Rows are points. Any point is a mix of the corners, with weights that add up to 1. It lies inside the corners' shape when no weight is negative. Is each point inside? If not, which corners have a negative weight?
In the rows, 128 means zero.

Corners:
(1): [200  98 118]
(2): [104  92 132]
(3): [179  95 144]
(4): [ 34 138 143]
Points:
[167  90 131] -> outside (4)
[140 107 141] -> inside
[ 99 118 134] -> inside
[126 106 148] -> outside (1)

Corners:
(1): [171 139 128 184 156 121 120  81 134 184  69]
(2): [155 114 105 140  71 156 184 170  77  78 170]
(3): [151 177 175 102 111  89 170 102 184  95  87]
(4): [ 73  98 120  95 105 152 150 175 123 143 140]
(5): [160 161 177 190 169 153 151 102 184 105 106]
(6): [205 149 191 168 120 141 155 127 164 148 175]
(7): [ 76 174  78 139 100 119 130 142 153 160 108]
(8): [ 67  77  84 239 191 146  60  71 132 172 210]
(9): [ 87 119  95 135 106 146  64 127 119 103  85]
(10): [113 154  80  43 135 124  92 116  99  61 126]
(11): [161 199 185 163 162 134 113  57 111 132 113]
(12): [ 68 112  91 127 156  93 131 206  62 117 152]
Points:
[130 147 133 117 120 121 142 125 134 106 123] -> inside
[116 125 128 160 142 141 127 122 137 135 141] -> inside
[127 131 134 181 126 146 140 142 135 155 147] -> outside (3, 10)
[141 142 149 168 129 142 130 107 146 139 130] -> outside (10, 12)
[145 148 151 145 131 125 142 125 147 120 129] -> inside
[129 133 119 152 115 144 130 124 150 126 136] -> outside (11, 12)

Corners:
(1): [124 132 138 128 121 123 135 125 140 125 142 120 131 120 116 127 141 134
 145 148]
(2): [128 132 150 132 133 116 139 147 116 121 126 117 132 107 137 107 108 118
 140 104]
(3): [134 129 126 136 138 117 138 114 128 133 112 113 112 114 130 129 124 128
 135 112]
(4): [146 117 134 132 161 118 139 108 131 125 129 131 120 137 145 132 123 135
 134 139]
(5): [ 90 141  98 133 131 117 120 123 129 138 137 136 125 145 134 108 117 139
 129 138]
(6): [129 110 142 136 122 131 136 124 123 127 110 135 136 115 137 133 111 136
 137 154]
(7): [133 151 117 129 132 146 120 122 113 131 124 124 116 196 127 131 116 134
 123 128]
(8): [122 120 138 157 133 132 140 134   7 122 125 130 133 147 143 100 118 134
 146 146]
(9): [133 120 136 119 137 125 124 116 101 116 133 113 138 134 145 123 108 141
 139  93]
(10): [131 102 132 126 134 136 121 110 111 125 115 144 144 128 136 103 121 137
 129 119]
(11): [ 70 113 131 124 125 137 131 127 104 125 121 136 139 137 110 117 117 137
 134 144]
(12): [131 113 120 135 140 143 140 115 140 130 139 117 144 118 112 132 120 119
 140 150]
(13): [102 113 144 133 121 115 131 125 145 112 137 135  79 117 127 127 114  95
 135 143]
(14): [104 144  83 129 128 128 127 144 131 134 147 161 125 133 107 119 129 127
 129 136]
(15): [139 144 130 108 172 122 103 118 151 149 122 117 152 109  90 120 127 136
 131 136]
(16): [114 134 132 139 144 131 134 113 128 119 136 128 103 124 113 140 124 113
 109 145]
(17): [129 133 135  66 124 132 122 121 166 134 130 119 140  98 112 126 161 100
 116 123]
(18): [131 151 137 144 119 123  82 115 136 123 134 124 129 105 120 138 187  97
 153 131]
(19): [ 90 105 129 118 110 109 129 138 150 141 132 146 119 116 129 123 120 137
 123 121]
(20): [131 129 140 129 140 163 145 115 129 127 135 117 125 122 137 131 115 121
 139 142]
(21): [133 119 148 114 121 116 136 109 132 132 134 141 140 103 141 127 124 113
 144 139]
Points:
[120 128 131 126 131 129 127 123 123 129 129 127 129 124 123 122 125 125
 133 132] -> outside (4)
[133 133 135 117 142 134 123 104 141 131 126 116 138 124 122 137 134 126
 135 140] -> outside (2, 8, 10, 13, 14, 19)
[116 127 121 131 133 125 126 127 121 128 129 132 127 131 121 122 126 129
 131 133] -> outside (20, 21)
[103 124 136 128 126 127 123 113 131 131 134 127 122 110 115 124 143 113
 133 149] -> outside (2, 4, 6, 7, 9, 14)
[120 129 138 124 130 125 132 124 126 128 132 124 135 107 124 124 126 119
 141 137] -> outside (4, 7, 10, 19)
[122 120 138 129 135 130 125 123 130 131 124 123 133 110 124 120 132 125
 141 139] -> outside (7, 9, 14, 16, 21)

Corners:
(1): [152 113 135  72 139 141 180 155 156 116 105 116 152 186  65 153 151 131
 127 147]
(2): [200  95  93 174 162  91 129 174 165 110  99 140 105 122  69 147 163 129
  98 169]
(3): [124 115 152 123  98 138 183  80 156 120 237 139 180  65 181 102 124 168
 169 109]
(4): [ 94 120 191 110 173 178 147 119 114 192 121 165 112 100 138  84 139 184
  96 130]
(5): [131 122  81 160 149 157 144 106 110 153 166 133 123 189 201 157 126 186
 108 133]
(6): [148 132 176 152 155 190  73  45  68 206 141  86 194 136  75  51 121 175
 168 140]
(7): [135 161 112 129 156  86 113 124 156  59  53 144 155 166  75 194 140 131
 110 164]
(8): [119 125 161 137 150 103 126  93  43 191 145 125  77 172 166  92 115 178
 185 162]
(9): [129 166 161 111 174 167 158 123  53 138 113 135 144  82 149  71  99 226
 134 167]
(10): [121 109 154 137 148 155 143  59 126  67 206  62 103 146 169 153  90 132
 119 151]
(11): [122 171 157 177  94 147 155 122 107 145 141 103 126  99 196  93 116 141
 212 107]
(12): [134 131  69  90 106 113 130 109 211 131  70  86 145 145 123 178 138 120
  75 171]
(13): [128  86 173 142 132  65 100  71 133  82 199 101 112 113 162 141 163 236
 162  77]
(14): [141 103  68  91 162 132 144  71 184  85 102 171  98 169 101 127 134  64
  93 102]
(15): [165 180  70 108 160 112 104 155 178 104 126 135 108 109 117 210 147  76
 129 101]
(16): [ 54 104 148 125 123 167  47  88  53 128 172 120 188 144 226  38 120 149
 148 129]
(17): [119 119 173 125 102 115 147  84  53 100 184 126 137 128 162 172 157 128
  94 101]
(18): [ 26  89 152 138 121 172 179 131  19 155 170  84 165 129 122  88 109 189
 134 122]
(19): [119 141 129 139  96 120 106 169 187  97 125 141 118 178  66 118 121 107
  32 126]
(20): [126 114 111 125 103 103 127 156 175  97  72 148  69 131  98 205  45 148
  47 126]
(21): [118 107 128 108 194  55 103 187 192 143  85 110 195 161  88 130 121 137
  52 120]
Points:
[148 121 130 120 144  92 123 137 143  79 129 145 114 136 118 150 129 137
 100 134] -> outside (4, 5, 6, 11, 12, 18)
[125 125 136 127 141 130 129 114 136 123 132 121 141 130 128 129 127 154
 114 128] -> outside (8)
[139 122 135 125 138 119 132 107 131 120 130 114 139 145 136 132 123 157
 134 137] -> outside (4, 15, 18, 19)
[129 117 144 129 156 127 128 110 107 121 149 131 138 138 126 121 144 152
 120 128] -> outside (11, 12, 20)
[120 125 147 128 153 127 120 122 123 128 142 124 154 130 125  95 129 149
 136 131] -> outside (5, 12, 17, 20)
[133 114 140 128 138 112 141 107 136 119 141 113 124 123 122 151 138 148
 128 125] -> outside (5, 9, 16, 19)
[123 119 134 122 142 132 133 107 117 130 136 124 134 138 127 126 127 154
 116 137] -> outside (11)
[123 129 138 130 136 140 122 115 120 131 134 122 141 139 114 110 122 150
 113 131] -> inside
